Rows are points. Each copy is the shape, with its points in the same order, turned, moved and blurred by noise. Say if it was mirrored as well.

Shape (5 x 2):
[[-0.15 -0.05]
 [-0.47  0.74]
 [-0.41  0.70]
 [ 0.16  0.12]
 [ 0.31 -0.14]]
Copy 1 (5 x 2):
[[ 0.14 -0.11]
 [-0.07 -0.89]
 [-0.01 -0.83]
 [ 0.48 -0.24]
 [ 0.57  0.03]]
Copy 1 is: mirrored
Copy 2 (5 x 2):
[[-0.06 -0.02]
 [ 0.80 -0.34]
 [ 0.72 -0.19]
 [ 0.02  0.28]
 [-0.23  0.35]]
Copy 2 is: mirrored

Shape (9 x 4):
[[-0.18 -0.02  0.08  0.13]
 [ 0.05 -0.48  0.55 -0.27]
 [-0.63 -0.01  0.10  0.01]
 [ 0.18  0.47 -0.26 -0.93]
 [ 0.27  0.13  0.67 -0.51]
 [-0.27 -0.07 -0.22 -0.86]
 [ 0.29 -0.08  0.64  0.06]
 [-0.29  0.49 -0.27  0.06]
 [ 0.47 -0.46 -0.45  0.14]]
Copy 1 (9 x 4):
[[-0.28  0.17 -0.05 -0.06]
 [-0.27 -0.20  0.62 -0.43]
 [-0.74  0.24 -0.20 -0.29]
 [ 0.24  0.66  0.01 -1.10]
 [-0.18  0.38  0.86 -0.63]
 [-0.09  0.10 -0.24 -1.10]
 [-0.18  0.13  0.70 -0.12]
 [-0.20  0.72 -0.42 -0.20]
 [ 0.60 -0.26 -0.08  0.01]]
Copy 1 is: only turned
Copy 2 (9 x 4):
[[-0.31  0.11  0.04  0.06]
 [-0.09  0.25  0.72  0.32]
 [-0.65  0.38 -0.07  0.25]
 [ 0.69  0.78 -0.28  0.13]
 [ 0.27  0.65  0.63 -0.11]
 [ 0.21  0.71 -0.18  0.59]
 [-0.06  0.07  0.68 -0.22]
 [-0.25  0.36 -0.48 -0.20]
 [ 0.20 -0.64 -0.04  0.38]]
Copy 2 is: mirrored

Shape (12 x 8):
[[ 0.05  0.41  0.24  0.11  0.00 -0.07 -0.23  0.12]
 [ 0.06  0.52 -0.17 -0.07 -0.02  0.52  0.29  0.23]
 [ 0.56 -0.01  0.29 -0.12 -0.54  0.72 -0.49  0.12]
 [-0.83 -0.13  0.09  0.17  0.14 -0.36 -0.92 -0.66]
 [-0.02  0.60 -0.18 -0.84 -0.25  0.00 -0.44 -0.11]
 [-0.48  0.18  0.77  0.48  0.28 -0.66 -0.08 -0.26]
 [ 0.22  0.25 -0.47 -0.83 -0.60  0.29  0.25 -0.21]
 [ 0.30 -0.81  0.50  0.19  0.08  0.35  0.80  0.63]
 [ 0.13 -0.11  0.04  0.45 -0.39 -0.02  0.51  0.57]
 [ 0.00 -0.36  0.00  0.68  0.45 -0.03  0.29  0.52]
 [-0.30 -0.27  0.08 -0.24 -0.06 -0.39 -0.04  0.38]
 [-0.80 -0.11  0.06  0.60  0.08  0.50  0.15  0.65]]
Copy 1 (12 x 8):
[[-0.34  0.00  0.05  0.16 -0.13 -0.09 -0.37 -0.06]
 [-0.40  0.65 -0.22 -0.05 -0.25  0.42  0.09  0.24]
 [-0.40 -0.14 -0.37  0.25 -0.62  1.03 -0.42 -0.04]
 [ 0.25 -0.60  0.17 -0.35  0.89  0.07 -0.41 -0.78]
 [-0.34  0.03  0.06 -0.86 -0.24  0.21 -0.59  0.14]
 [-0.18 -0.29  0.78  0.43  0.57 -0.45  0.00 -0.58]
 [-0.12  0.06 -0.28 -0.91 -0.69  0.50  0.10  0.34]
 [-0.33 -0.63 -0.26  0.94 -0.42  0.34  0.81  0.64]
 [ 0.13  0.13  0.32  0.70 -0.30  0.36  0.32  0.43]
 [-0.02  0.00 -0.10  0.93  0.32 -0.04  0.35  0.33]
 [ 0.02 -0.44  0.31 -0.05  0.19  0.08 -0.18  0.63]
 [-0.16  0.13  0.29  0.70  0.71  0.86  0.38  0.15]]
Copy 1 is: mirrored
Copy 2 (12 x 8):
[[ 0.22  0.33  0.28  0.16 -0.08  0.32 -0.15  0.30]
 [-0.06  0.20 -0.18 -0.31  0.17  0.53  0.25  0.47]
 [ 0.07 -0.58 -0.07  0.24 -0.17  0.98 -0.42  0.37]
 [-0.08  0.77  0.09  0.69 -0.06  0.00 -0.74 -0.82]
 [ 0.41  0.16 -0.22 -0.46  0.30  0.23 -0.79  0.11]
 [ 0.09  0.80  0.96  0.36 -0.44 -0.05 -0.03 -0.31]
 [ 0.28 -0.40 -0.61 -0.74  0.17  0.23 -0.18 -0.03]
 [-0.79 -0.72  0.55  0.12 -0.35  0.03  0.69  0.45]
 [-0.11 -0.10 -0.01  0.13 -0.59  0.00  0.57  0.54]
 [-0.43  0.15  0.32  0.64 -0.04 -0.14  0.67  0.42]
 [-0.24  0.08  0.14  0.07 -0.23 -0.45 -0.26  0.19]
 [-0.94  0.63 -0.10  0.34 -0.42  0.25  0.30  0.43]]
Copy 2 is: only turned
